Each point is reached from the start by the listed moves, each made 0, 1 or 2 times, or once backwards (-1), plus a little noise. Is the number of moves made odd or even? Then give how often each move was made.
In the rows, zero is written as 128.

Moves:
(1): [183 166 139  91]
(2): [ 65 162 126 122]
Start: [135 139 133 113]
Points:
[127 209 144  71] => even (1, 1)
[142  69 125 156] => even (-1, -1)
[199 104 136 119] => odd (0, -1)

Moves:
(1): [162 114 146 137 133 124]
(2): [148 162 123 156 132 132]
(3): [103 132 161 128 129 106]
(4): [120 118 122 157 133 117]
(5): [132 124 110 118 153 106]
(6): [125 129 139 128 144 146]
Start: [120 123 136 139 117 129]
Points:
[109 118 136 177  82 121] => odd (0, 0, 0, 1, -1, -1)
[103 132 214 236 157  80] => odd (1, 1, 2, 2, 0, 1)
[ 68 153 164 110  66 127] => odd (-1, 0, 1, -1, -1, -1)
[154 164  76 233 186  72] => even (0, 2, 0, 2, 2, 0)
[238 170 160 173 169 136] => odd (2, 2, 0, -1, 1, 1)
[107 128 243 129  92 116] => odd (1, 0, 2, -1, -1, 0)

Moves:
(1): [140 128 129 130 131 129 121 127 116 132 121 130]
(2): [135 136 131 117 127 128 127 138 136 120 129 126]
(3): [113 126 145 131 118 132 128 134 120 132 122 129]
(4): [124 143 129 144 114 133 121 121 122 131 128 119]
(5): [119 131 136 140 144 122 117 126 136 136 113 115]
(6): [123 125 122 124 144 140 122 143 119 126 137 133]
(7): [144 130 144 133 136 134 151 113 122 128 135 114]
(8): [134 127 126 144 132 140 134 142 141 144 127 130]
(9): [132 127 131 137 127 129 120 116 139 113 136 139]
(10): [121 146 129 107 134 137 128 107 139 138 128 142]
(11): [133 126 133 132 134 115 126 138 130 137 140 133]
(12): [126 137 130 130 141 121 137 134 120 113 125 137]
Start: [129 123 127 135 134 123 134 127 136 124 127 121]
Points:
[133 131 125 165 138 105 131 249  86 124 141 151] => even (1, 1, 1, 1, -1, 1, -1, 1, -1, -1, 2, 2)
[ 60 178 162 167  96 166  70 121 198 153  87  99] => odd (-1, 2, 2, 2, 2, 0, -1, 1, 1, 1, -1, -1)
[179 192 146 176 172 119 151 116 143 117 160 144] => odd (1, 1, -1, 2, 0, 0, 1, 1, 1, 1, 2, 2)

Moves:
(1): [131 123 132 126 135 125 127 132 134 129 117 137 132 121 125 135 144 123
 142 139]
(2): [129 128 132 120 138 136 130 128 134 149 133 133 120 123 115 131 136 129
 137 132]
(3): [119 120 138 138 154 125 123 126 109 124 130 124 133 126 119 131 133 112
 134 135]
(4): [123 136 131 125 116 132 130 124 130 131 121 140 128 124 132 133 123 117
 114 117]
(5): [124 130 121 115 144 119 141 110 133 137 111 123 119 134 131 127 123 121
 126 134]
(6): [124 125 129 125 127 134 137 125 126 128 128 130 121 127 115 135 129 132
 134 126]
(7): [119 138 138 130 128 122 132 135 137 111 140 121 135 115 127 127 128 111
 132 129]
(8): [129 127 127 147 131 140 127 128 126 133 128 122 121 139 143 145 140 131
 119 132]
(9): [111 135 124 113 121 133 115 136 135 117 130 118 144 128 128 127 131 133
 129 123]
(10): [123 130 107 128 120 129 109 119 140 124 127 121 137 129 122 133 140 119
 126 138]
(11): [126 115 124 124 128 120 121 139 135 118 135 125 126 136 129 132 116 129
 131 119]
(12): [111 118 129 134 124 127 139 134 126 124 123 121 126 141 137 117 128 117
 132 140]
(13): [123 129 131 143 119 136 129 138 130 133 121 113 123 118 133 123 121 117
 126 119]
(14): [133 135 121 129 129 136 130 126 121 125 127 140 150 133 125 126 125 124
 126 124]
(15): [134 115 125 119 124 141 130 117 128 128 129 128 135 124 135 119 127 127
 126 115]
(16): [125 125 122 117 132 125 134 139 125 130 131 127 126 122 120 129 133 129
 124 129]
(17): [124 129 120 134 125 125 127 130 136 126 127 141 137 124 140 127 132 136
 134 136]
(18): [118 128 128 129 144 130 131 127 142 117 125 138 125 122 124 118 139 138
 105 130]
(19): [130 121 127 140 132 121 125 125 130 139 130 127 131 131 117 139 127 146
  97 134]
(20): [137 118 126 123 129 137 123 128 129 121 130 131 131 123 133 126 124 125
 122 144]
Start: [141 131 131 118 125 125 147 121 135 131 110 132 139 131 124 121 124 133
 123 125]
Points:
[100  74 158  80 163 151 122 187 124  70 155 156 195 102 119 167 168 110
 249 142] => odd (2, 1, 2, 0, -1, 2, 1, 1, 2, -1, 2, 0, -1, 0, 1, 1, 2, -1, -1, 1)
[112  39  74 118 101 138 145 138 221 139 136 105 121 118 131 110 139 132
 135 173] => even (0, 2, -1, -1, 0, 1, 1, 0, -1, 2, 2, 2, 1, -1, 2, 1, 2, 0, 1, 1)
[106  88 137 166 126 198 205 124 148 133  70 146 181  97 115 125 168  98
  43 147] => odd (2, 0, 0, 1, 0, 2, 1, 1, 0, 0, -1, 2, 2, 2, 2, 1, 0, 1, 2, 1)
[135 161 130 159 189 194 136 109 153 167  65 175 130 128 148 143 137  89
  63 113] => even (0, 2, 1, 2, 1, -1, -1, 2, 0, 0, 1, -1, 2, 2, -1, -1, 0, 2, -1, 1)
[ 65 124  84 143 193 102 217 147 232 140 101 131 107 128 110 122 171 129
  83 210] => odd (0, 2, -1, -1, 2, 1, 2, 1, -1, 1, 1, 2, 1, 1, -1, 2, 2, 2, 1, 0)
